Each row of a before or after table is a point. The points were changed in one or more steps. Then noise was added and the rows were shuffled. The steps act on columns, c1 being the first. What was done? A step turns or swaps two columns, mirrors them in a line or flattens them onto one, adds a multiple of one to another, or multiplies or shifts one. Angles are multiples of 10 degrees, from the lower column toward the higher: turns from -170 to 170, lines from 10 to 170 but not 90. Use the fewest steps. Two steps may share a column if one is a turn and the other turns, adds or multiplies; they go together, in the order done. Otherwise the lowest column goes first.

Before (10 x 3):
[[-30   6  15]
 [ -4 -34  18]
 [-40  14   9]
 [ -1   8   4]
 [-84  25 -10]
 [  7 -42  23]
 [-55  26  20]
 [-30  -8  -8]
 [ 42   9 -24]
 [-13 -14 121]]
After (10 x 3):
[[  2   8   3]
 [ 68  88 101]
 [  8 -19  16]
 [-71 -81  45]
 [ 22 -13  11]
 [-16 -14  32]
 [-30 -17  53]
 [-28 -51  14]
 [-24 -24  33]
 [ 16  36 -44]]
Steps: turn c1 and c3 by -40 degrees; add 1.5 times c1 to c2

Before (12 x 6):
[[-31   5  24  21 -65 -13]
 [ 39 -14 -16  59  40  12]
 [ 82  31 -64   5  59  48]
 [  9  40  54  26 -38  22]
 [ 26  -2 -43  30  24  17]
 [-56  41 -55 -44  41  20]
 [ 70   4 -37   8  37  19]
 [ -6  46 -16  14 -56   2]
 [-23  46   6  -3 -61 -36]
 [-26  61   6  29 -50 -10]
 [ -6   2 -52 -64  62  -5]
 [-30  14 -73 -76  -8  61]]
After (12 x 6):
[[ -44   33  -83   29  -46   44]
 [  30    9  -26  -47   48    7]
 [  22  -12   11  -41   62   42]
 [ -70   54  -90  -14    5   32]
 [   3   -5  -70  -13  -36  -32]
 [  28   12  -60   -7  -72  -16]
 [ -19   92 -115   24   25   16]
 [  17  -19   36  -16   71   -3]
 [   2  -27  -25  -19  -55  -53]
 [  12   -4   11  -69   55    9]
 [  25   43 -103  -30  -98  -24]
 [  32   16   85  -47   21  -14]]
Steps: mirror c1 and c5 in the line at 160 degrees; turn c2 and c4 by -120 degrees; turn c2 and c6 by -130 degrees; multiply c3 by 1.6

Before (14 x 8):
[[ 47  12  37 -39  15 -41  29   2]
 [ 19 -35  -1  78 -51 -37  33  19]
 [ 42  49  38  69  -6  23 -76  71]
 [ 14 -53 -91  39  10 -15  -4 -22]
 [-18 -64 -80   0 -34 -41 -32  11]
 [ 41  47 -97 -55 -49   9  -9  55]
 [-76   2 -57 -27  55 -28  -4 -61]
 [  9 -19   5  88 -68  59 -59   5]
 [-15  47 -10  -2 -13   3 -26 -10]
 [-76 -61 -16 -48 -50 -43  31  17]
 [ 21 -19 -60 -32  16  28 -10  76]
 [ 49 -77 -44  31 -73 -62   7 -41]
 [ -6  15  -2  25  -8 -62 -11  63]
 [-37 -10   3  83 -30 -25 -45  10]]
After (14 x 8):
[[  30  -19    4  -57  -79   50   89    6]
 [ -12  -65  -29  -33  -65  -43    2  -33]
 [   3  -20   12  -11    5   35  -29   14]
 [ -19  -53  -47   -6  -16   -6   41  -57]
 [ -39  -37   14   35  -71  -18   77    8]
 [ -78  -75  -39    9 -112  -16   30  -46]
 [  40    4  -52   -6   56  -73  -26  -67]
 [ -37   15   28  -10    3  -50   26   38]
 [ -22   50   47  -75   22   44   68   61]
 [  15   45  -13  -24   10   -5   -2   -8]
 [  30  -62   -3   29  -79  -85  -51    0]
 [ -60   12   17   28   21   -4  -40   16]
 [  13  -10    9  -46  -39  -44   82    7]
 [ -28   47  -11  -14  -24   33  -60  -15]]
Steps: mirror c1 and c6 in the line at 70 degrees; add 0.5 times c2 to c5; flatten c3 and c8 onto the line at 50 degrees; swap c4 and c7

Before (9 x 11):
[[ 19  -3  38  79  32 -49 -99 -14   9 -28  45]
 [ 69  27  11 -47  35  36  34 -27 -38  35 -38]
 [-47   7 -70  52  38  35  60   5  -3  -3   7]
 [ 38  95  25  33 -20  69  15  38  71  37   8]
 [-16  48   4 -27  42  -4  11 -45  59  69  19]
 [ 39  19   1  64 -42 -38  -8 -51  26 -19   9]
 [ -8  28 -24  -4  55 -70  32 -22  26 -16  32]
 [ 20 -41 -32  50   0 -29  94  -7 -70  45  -2]
 [ 50 -81  50  40  54  75 -57  32  20 -39  34]]
After (9 x 11):
[[  24    6  102   58   24  -64  -23   24    7  -36    9]
 [  80    2  -12  -53   24   44   10  -38  -53   34    6]
 [ -21  -18  -19  -23   22   -6   15   67  -55   71    5]
 [  12   54 -104   73    3  -27   34  -68   10   39    3]
 [ -47  -15  -85   94   27   26  -20    2  -14   -8    6]
 [  42   16   16   60  -21  -33  -15   38  -47  -27    2]
 [  -1  -23  -42   20   45  -68    6   32  -28  -12    4]
 [  47   40   75    4   43   85    0   15   83  -44    0]
 [  32 -113    9   13  -16   70   24   45  -12   43    4]]
Steps: turn c8 and c9 by -110 degrees; turn c2 and c9 by -140 degrees; add -0.7 times c3 to c4; turn c3 and c7 by 50 degrees; multiply c5 by 0.7; multiply c11 by 0

Before (9 x 14):
[[ 75  29  20   9 -32 -12   4  37  22 -17  16  48   3  -5]
 [ 15  22 -24  21 -28  15  -9  48  11   8  19   3  21 -25]
 [ 35 -16 -15 -38   5  35  21   0   3   7   0  10  11  34]
 [-26 -36  19  -9  19 -20  24 -10 -39  43  -1 -54 -42  -8]
 [ 17 -13 -19   1  18  16 -50   6  11  22  12  15 -28  26]
 [-27  17   4  48 -25  27 -17   9  -9  -1   4  16  35  27]
 [ 18 -14 -17  30  24  11   8 -30   2  12  10  36  32  14]
 [-28 -10 -45 -48  -1   6  -9   1 -35  -3  29 -12 -31   2]
 [  6  12   5  15  -6   3  21 -16  61 -16  13  39   7   6]]
After (9 x 14):
[[  15  -29  -25   53  -28   25  -10  -25   24    1    5  -41    3  -15]
 [  18   -2  -19    3   17  -16  -50  -27  -27    6  -18    3   28   -7]
 [   6  -18    4   38   -7    8   21    6  -17   42    1   14   -1  -59]
 [  18    1  -18   77   24   33    9  -12  -14   30  -17   36   -6    0]
 [ -27   23   20  -23   20  -46   24  -17   15  -66  -28   17    3   36]
 [ -28  -14    4  120  -25   44  -17   -8  -25   16   11   -7    6   14]
 [ -27  -15  -45 -121    0  -24   -9    6    5  -10  -27   -3   22   35]
 [  36   10  -15  -94    5   26   21  -10  -34    7  -13    3   24    2]
 [  75  -31   21   21  -32   -3    3  -13    1   51   10  -34  -12  -21]]
Steps: turn c2 and c11 by 130 degrees; multiply c4 by 2.5; mirror c6 and c13 in the line at 30 degrees; turn c10 and c12 by -110 degrees; turn c8 and c12 by -110 degrees; mirror c9 and c14 in the line at 130 degrees

Before (8 x 18):
[[ 10   1  11  -8 -23 -18  11  15   4  13  -2  23 -16  -5 -10   7  24  -2]
 [ 13  13   0 -27 -12 -31  -2 -18 -43   0   5  27   5 -15  -9   6  18  17]
 [ 12   7  31 -17 -15 -27 -16  -6   6   9  10 -25  18  -8   0  -2  43  -2]
 [  9  25  12  14  15  23 -26   6  26  -4   4  -7  21  23  38   7  -5 -32]
 [-48  -3  15  28 -12  24  -9  15  20  15   7  -7  20   9  14  24 -33 -26]
 [ 10  17  -6 -28  -2  -8 -26   5   2   0  30  12 -14 -18  -1  12  16   7]
 [ -9  -7  37  35  18  32 -22  15  24 -15   0  -3  -6  15  50  16 -30   0]
 [ 14  -9   3 -17 -32   3  10 -26   8  17  -9   0   0 -17  -6   1  20  15]]
After (8 x 18):
[[ -28   -6  -28   38  -29   -2  -27   12  -39   10    2   -5   -6    0
   -49   16  -46   -6]
 [  22   24   -3   15  -17  -13  -31    4  -32   20    5   28   23    9
   -40    9  -19   26]
 [  34   13   -2  -24   10   13   -1  -22   24  -12    5   13    7  -35
    17    5   33  -18]
 [  23   17    4  -25    2   -3  -27    7  -16   -6   31    6  -17   -3
    14   12   20   -6]
 [-119   -3  -19   27    6    4   -9   14  -16    2    6   20   25   13
   -12   24  -41   31]
 [  22   -3  -17   -9   16   -2    9   18   -2  -12   -3   26  -17    7
    10    7   36   11]
 [  32  -14  -15  -21   28  -16   14  -23  -10  -24   -9  -12    1    6
    12    1   13   -2]
 [  27    4  -34  -12    0   -9  -16   -5   -6   -7   14  -27   18    1
     5    0   46    2]]
Steps: multiply c1 by 2.5; turn c3 and c5 by -160 degrees; mirror c6 and c17 in the line at 110 degrees; turn c14 and c15 by -130 degrees; turn c9 and c14 by 130 degrees; add -1 times c18 to c12; turn c10 and c18 by 150 degrees

Before (12 x 24):
[[ -54  -50   39   34   21   62  -15   54  -33   52   -9   17  -67   32
   -51   28  -39   22  -80   14   -5   44   13  -48]
 [ -58  -14   23   47   23   69   72    3   35    5  -65   70  -57   54
   -45    9   28  -23  -60   -4   34   -7   50   26]
 [  16    0    7   65   12  -45   30   -6  -16   11   -5   70   40   19
   -70  -51  -53   -6  -87   44  -32   29   -2  -77]
 [  49 -100   61  -68   26   -5    7  -47  -19   82  -12   85  -17   29
    59  -98  -54    9   12   18 -100  -38  -21   57]
 [ -74   28    2  -10  -24   92   29   11   22   -4  -42  -34   33   -7
   -48  -77   24   33    3   48  -71  -17   88    7]
 [ -59   26   61   33   -2  -28  -50  -40   54   66   44  -45   18    8
   -59   16   39   14  -79   54  -49   -9  -22   25]
 [  10    5  -34   34   53   25  -47    8   19   43   38   71  -25   23
   -19  -24   48   16    5    6  -51  -46   72   13]
 [  55  -98   14  -66    0   80   -2  -10   48    7   61   68   48   65
    48   -2  -63  -57  -70  -58   20  -34  -13  -30]
 [ -38  -44  -39    3   60   48  -31   48    0   11  -57  -16  -18  -31
   -11   27  -59  -58   20  -59    7   40  -16  -15]
 [  -5  -61   56   57   63  -21   38   58  -17  -22   27   66   -9  -35
     3   40   24  -45   37   10  -66    6    7   63]
 [ -43  -21  -70  -52  -48  -19  -49   19  -30  -32  -43   22   31   17
    25    6  -82    0  -75  -11   19  -41   20  -64]
 [ -76   25   52   30  -71   -5   23  -46    7  -21   34  -28   53   35
   -34  -18   -5  -10    9   46  -25   34  -13   31]]
After (12 x 24):
[[ -54  -49  -61    7   17   43   -9   49  -24   43  -10   24  -63  -30
    10  -12  -43   21  -86   38    0   19   21   15]
 [ -71   25    7   36  -23   66   22    6   47   -6  -48  -37   27   19
    10  -18   19   28    0  -16  -73   47   73   -4]
 [  -5  -65   -6   12   61  -17   32   63   -7  -22   28   63   23  -27
    61  -10   31  -39   31    1  -74   11   11  -76]
 [  49 -104  -21    7   28   -3    4  -42  -27   79  -16   84  -37    7
   121  -13  -54    7    7  -34  -92   15  -13  -81]
 [  56  -99  -31  -33   -6   55   -2  -11   41    4   64   71  -22   77
   110   27  -63  -46  -66  -36   22  -60  -30   12]
 [ -42  -44   22  -11   58   27  -36   53    1   11  -59  -11    9  -32
    52   11  -56  -41   19   46    1  -57   -8   39]
 [  21   -5  -53   63    9  -32   26   -6  -16    8   -5   66    6   46
   -14  -47  -55   -7  -83   28  -28   45   11   53]
 [ -35  -20   12  -37  -45  -18  -52   20  -21  -35  -40   20   15   38
    83   29  -83    3  -75  -36   10  -16   17   90]
 [ -61   23  -34   14   -7  -21  -53  -44   39   63   36  -43    3   17
    -3  -10   36    9  -85   -6  -48   54  -39  -62]
 [  15    4   37   27   52   10  -45    8   41   48   47   67  -32  -11
    39  -34   47   13   10  -44  -56    3   65   17]
 [ -74   31  -18   24  -70   -1   24  -48   11  -17   36  -28   10   57
    28  -24  -11   -9   11   33  -22   49   -9  -56]
 [ -56  -16   -4   20   27   48   71    3   44    0  -59   69  -79   -7
    13  -27   25  -15  -64   -6   32   -5   31  -30]]
Steps: turn c3 and c24 by -140 degrees; flatten c4 and c16 onto the line at 140 degrees; multiply c6 by 0.7; turn c9 and c23 by -20 degrees; turn c13 and c14 by 50 degrees; shift c15 by 60; multiply c18 by 0.7; swap c20 and c22

Before (10 x 48):
[[ 14   6  28  32  47  63 -28 -10 -22 -23 -25  10  10   1 -25 -45  20 -31
   23 -10   3  15 -56 -14   6 -56  14 -16 -29 -23 -12 -23  -8 -13 -40   3
   -5 -10  -8  25 -30  23  -1  45  -4   5  10  13]
 [ 14  15  72 -27  11 -12  -8 -11  24  60 -30 -25  22   8  22   2  27 -51
   -5  46  -3 -10 -21   4   5   5 -22  18 -48 -24  15 -14  27  27  -7  28
    5 -22 -12 -15  -5 -29  -5 -36  27  -5   2  18]
 [ 24   7 -33   3  27  31   1   6 -45  28   9 -17  -7 -38  -8  13  20 -18
   -6  25  -9  13  60  34  21  15 -30 -20  -3   2 -27  67  27  24  21  45
   17 -18 -35 -40  33 -80  -9 -30 -17 -13 -53  26]
 [  4  57  -9  34 -43  60 -23 -11  -5   2  -4   9 -41 -33 -36  -3  26 -16
  -22  -5  -3  -9 -37 -18   5  27 -21 -15  -9   7 -15   8 -46 -57 -38  19
   -4   0   3 -35 -38  66   4   4 -15  12  -1   2]
 [ 42 -15   7  -2 -11 -19  24 -12 -23   8 -19   9  24  -1  13  -1  22  23
    6  -2  27 -11  -3 -56   9  34 -18  45 -42 -33  53   0   4  47 -27  -6
    1  23 -13  65 -12   4 -50  18 -18   9 -34 -40]
 [-18   0  38  18  -5 -18  39   3 -29   3 -10  -5  18 -45 -19 -25  13  -2
  -10  26  12 -21  19   5 -18  14  35 -30  16   8  68   2  -1  30 -19 -17
   16 -27 -30 -19 -27  40   2  52 -15  41  23  12]
 [-10  31  51  41 -47  36 -36 -29  22  27 -20 -59  29 -33 -23 -31 -17 -23
    0  -3   7 -54   3  10 -29  14   4  15 -42  15 -13 -11 -20 -44 -33 -24
    3   4  -6 -27   5 -15  -1 -34 -30  17 -47   4]
 [ 24 -16  16  44 -18  45   8   4  14  12  -7  19 -11   1  -7  28 -37  35
  -30  -3   4   4   9 -26  -2 -17  12 -14  -9 -62 -36  42  -5   9  -5  26
   44 -24 -29   5  -9  19   0  25  14   0  22  46]
 [-20  -6  17  34  54   1  16 -11  -3  39  -1  19  31  -5 -44  10  -1  49
  -23  12  46 -26 -17  46 -12  27  17  46  26 -27 -49 -21 -31 -11 -31  34
  -12 -30   5 -14  51   9 -23  -9   4  -2  -3  23]
 [ -2  24  18  45  36 -48  30 -21 -25  21 -14  30   2  11  21  -6   1 -26
  -16 -20 -31 -33   2   6  14 -19  18 -55  42 -13   6 -11  47 -35 -39 -10
  -24   2 -17   8  -3 -17  18  31 -31  24   1   4]]
After (10 x 48):
[[  2  61 -12  40 -47   7 -19 -13  25   4   0   8 -43 -31 -26   3  28 -13
  -25 -15  -5  -5 -36 -20   3  28 -18 -16  -8  10 -15   6 -47 -61 -35  23
    1   1  -4 -33 -40  64   7   1 -10  12   2   0]
 [-16   1  41  16  -5  10  25   0  34   4 -14   0  20 -47  -3 -24   7  -3
  -10  27  17 -31  18   8 -20  16  39 -32  17  10  75  -2  -2  28 -24 -15
   18 -27   5 -17 -34  44   5 107 -26  42  23   9]
 [ 20   8 -30   5  29 121   0  13  22  31  13 -14  -8 -38 -12  17  22 -21
  -10  24  39   3  57  36  29  12 -31 -26  -6  -3 -12  68  21  23  19  49
   12 -20 -50 -45  32 -81  -8 -60  10 -12 -50  23]
 [-28  -3  15  31  50 -23  16 -10  59  33  -5  20  37  -9   8  13  -2  47
  -24  14 -28 -22 -16  48 -11  19  18  47  28 -24 -53 -20 -32 -11 -30  29
  -10 -32  -9 -14  53  11 -25 -12  21  -1  -4  21]
 [ 47 -19   3  -4  -8 -21  14 -13  17  10 -18   7  25   3  28  -1  20  18
    4   0  23 -19  -2 -52  14  34 -20  45 -38 -33  52  -5   2  47 -26 -11
   -1  27  10  65 -16   8 -51  36 -20  10 -33 -39]
 [  2  22  21  49  37 -40  21 -22 -18  19 -12  25   2  14  -9  -5  -2 -29
  -18 -20  41 -38  -1   3   8 -22  18 -57  40 -17  11 -12  52 -37 -37  -8
  -28  -3  -4   7  -4 -17  22  59 -36  27  -3   1]
 [-16  31  49  41 -47  41 -26 -30   7  27 -21 -59  28 -35 -10 -35 -24 -20
    3   1 -30 -48  11  10 -28   9   5  14 -37  12 -21 -14 -21 -42 -34 -25
   -2   5   8 -25   2 -13  -1 -64 -33  21 -47   1]
 [ 18  14  68 -27  12 -42  -7  -9 -32  60 -39 -27  21   5  11  -3  27 -49
   -4  47 -14 -16 -22   2   9   4 -24  23 -51 -22  19 -15  29  28  -6  29
    6 -23  -4 -13  -3 -24  -7 -73  36  -6  -2  17]
 [ 14   0  26  31  45 -18 -25  -8  35 -25 -24   9   5  -1 -13 -45  20 -30
   28 -10  14  17 -56 -12   7 -59  11 -15 -31 -22  -6 -32  -3 -19 -38   3
   -5  -5 -15  23 -29  17  -8  86  -4  -1   8  17]
 [ 26  -7  11  46 -14  58   6   1   1  13  -2  18 -12  -1  -6  31 -44  39
  -29  -2 -13  -5   8 -26  -3 -21  12 -17  -9 -61 -22  38  -3   9  -8  20
   45 -24 -40   5  -5  22  -4  47  27   1  21  48]]
Steps: add 1.5 times c23 to c6; multiply c7 by 0.7; turn c15 and c21 by -50 degrees; turn c9 and c21 by -120 degrees; turn c22 and c39 by -20 degrees; turn c31 and c39 by 20 degrees; add 0.5 times c36 to c45; multiply c44 by 2

Before (8 x 64):
[[-25   0  -1  -1  23  32  -6   5  28  -7  22 -43 -19  12 -19   2   4 -19
  -39  -1   1 -29  27   8  13  10 -47   8  14   4  -3   3   0  -2  16 -24
   13  13   9  21  -5   5  22   1 -13 -12   1  16   2  -4  -6 -16  -7   0
   10  -2   4   2 -18 -10 -22  30   9  -1]
 [  9 -11  -3 -12  15  15 -31 -36   6  -8 -28  13  21 -35  30 -13  15 -14
   16  -3 -19   0  26   8   9   1   6   2 -16  13  -3 -43  -5  -4 -35  31
  -34 -58  -1   8  14   2  -8 -11 -12 -11 -11   1  20  -3  -5   7  -6   8
   25 -11 -11   1 -17   5   7  -7  -2  -5]
 [-14  26  -9   1 -19   4   0  11   9 -11 -32   0 -14 -15   3 -12  22 -19
  -15 -15  -9  -3   2  13  10   2   2  -5   9   8  -5   7  -7  -7  12 -13
   15 -23   4   5   8  12   3  25 -10 -12 -13  15   8   7  -9 -26  -7   2
   23 -11   8  -1 -16  27   2  10   3   4]
 [-19 -20   7   1  15   2   7 -32 -13  25  -4   5 -17   3 -20 -14   1   3
    3  -6  -4   4  -1   9  12  10   1  -2  -7 -14  19  -3 121  -9  16 -26
   -7  -9  -1  -5  14  17   5 -16 -13   6 -21  11 -42   6  -2 -20  -1   0
  -22  -4 -11   9  13  27  -1 -16  -9 -10]
 [ 13  13  16   2   9  31 -11  -2   0   7 -33   7 -14  11 -19   4  24  -5
   18 -14   6   9   3 -12  16  19   4  12   4 -30  -5   3  -3  -7 -13  -6
    4   7 -14   0   5  18  12  12   3  18  46  -1  21   0 -16 -24  12 -12
    3  -4  19  16   0  -9   8 -14  -3  -2]
 [ 32 -23  -8   8  20   5   1 -32 -10   1  24  10   1   1 -13  17 -21  -8
   15  14   4  -5   6 -43  14  16   5  -7  11  -6 -10   9  26  17   1  -9
    1  20   9  11  -1 -38   2  -5   3  -6 -15   9  16   2 -26 -11  -1  12
  -37   4  15  23  25 -12  -7 -20   6  17]
 [-13 -20  -8  -7 -17  -1   8 -23 -19  -4  -4  -7 -16   7  -7   4   4  47
   11   0  -4  -4  15   9  23   4  10  -6  11  16  11   0  -5   2  13  14
  -15   9  -8  -6   6  20  -4 -14  57  82   9  24  15 -14  -7 -27  11 -19
    2 -11  -3  22   1  -9   3 -23   3   9]
 [-16 -16  -5 -11 -16   5  -6  22 -19 -12  15 -11 -14   2 -21 -10  13  18
   19  30  -2  -8  -1   3  17  17  11  -2   9  -1  -9   9  18  -6  24  38
  -42  14 -14  11   9  13   5  -8   1  -7  -3  19  13  -6 -15 -13  21  14
   16  -5   5  21 -17 -12  -5 -30  -4 -20]]
After (8 x 64):
[[-19 -13  -9  -9 -15   5  -9  -8   9  -9  14 -11 -16   2 -20 -13  12  16
   19  32  -1 -10  -2 -30  15  19  10  -1  10 -22  -8  13  15  -5   7  38
  -41  16 -13  11   9  14   2  -9 -17  -8  -4  18  11  -6 -16 -12  19  14
   17  -2   5  21 -17 -11  -4 -31  -5 -24]
 [ 12 -10  -5 -14  14  15 -30  19  -6 -10 -28  11  19 -33  31 -17  16 -14
   17  -6 -21  -3  25  -4   9   2   3   2 -15  31  -3 -42  -5  -5 -18  31
  -36 -56  -6  10  13   5  -9 -11  -8  -9  -9   0  19  -2  -5   8  -5   9
   24 -12  -9   1 -19   4  10  -7  -2  31]
 [-14 -21  -8  -6 -16  -2  11  16   5  -3  -3  -7 -14   7  -6   5   5  48
   13  -1  -2  -2  18 -38  24   2  10  -6  10  21  12  -2  -5   2 -29  14
  -16   9  -8  -7   4  21  -5 -13  38  80   7  25  15 -14  -3 -25  12 -18
    1 -12  -3  22   1  -9   4 -24  -1 -38]
 [-17 -22   9   3  17   4   6 -10   2  23  -4   7 -15   5 -16 -13   1   0
    6  -8  -4   1  -5 -33  13  10   0  -2  -7  37  19  -2 123  -7  13 -25
   -7 -10   0  -6  16  16   3 -18 -15   7 -23  10 -44   6  -2 -22  -2   2
  -24  -6 -13   9  14  25   0 -15 -10  -6]
 [ 14  13  17   3  10  29 -11 -31   8  10 -34   8 -14  12 -17   7  25  -6
   21 -16   7   7   4  19  19  19   1  12   4   6  -5   1  -3  -3  -9  -7
    4   8 -15   3   3  20  14   9   4  19  46  -1  21   1 -15 -27  13 -12
    5  -8  19  17  -4 -11   7 -13  -1   7]
 [-27  -1  -2  -2  23  29  -6   0 -21  -6  23 -44 -20  11 -20   2   0 -21
  -44   0   1 -30  26  30  12  12 -49  10  11  -6  -1   4  -1   1  17 -24
   14  13   9  19  -7   7  20  -3  -7  -9   2  17   0  -1  -6 -16  -9   2
   10   0   5  -1 -17 -11 -20  29   8  -7]
 [ 29 -25  -7   6  21   6   2   1  43   1  23   9   5   2 -10  17 -21  -8
   16  13   4  -5   9  41  14  17   5  -5  10  32 -12   5  28  16   4 -10
    3  21   9  14   0 -39   5  -4  17  -9 -15   8  12   5 -22 -14  -1  13
  -37   4  13  18  25 -14 -10 -20   8   5]
 [-16  23  -7  -1 -19   7  -1   6 -15  -9 -32  -1 -13 -15   2 -12  21 -22
  -17 -14  -9   0   0  -4   8   0   4  -1  11 -15  -5   6  -7  -9  16 -16
   13 -25   7   6   7  14   4  28  -4 -11 -12  14   7   8  -9 -23  -4   2
   20 -10   6   0 -15  25  -3   9   3  -3]]
Steps: turn c8 and c30 by -100 degrees; turn c9 and c24 by 130 degrees; multiply c24 by 2; turn c45 and c64 by -60 degrees; turn c35 and c64 by -50 degrees
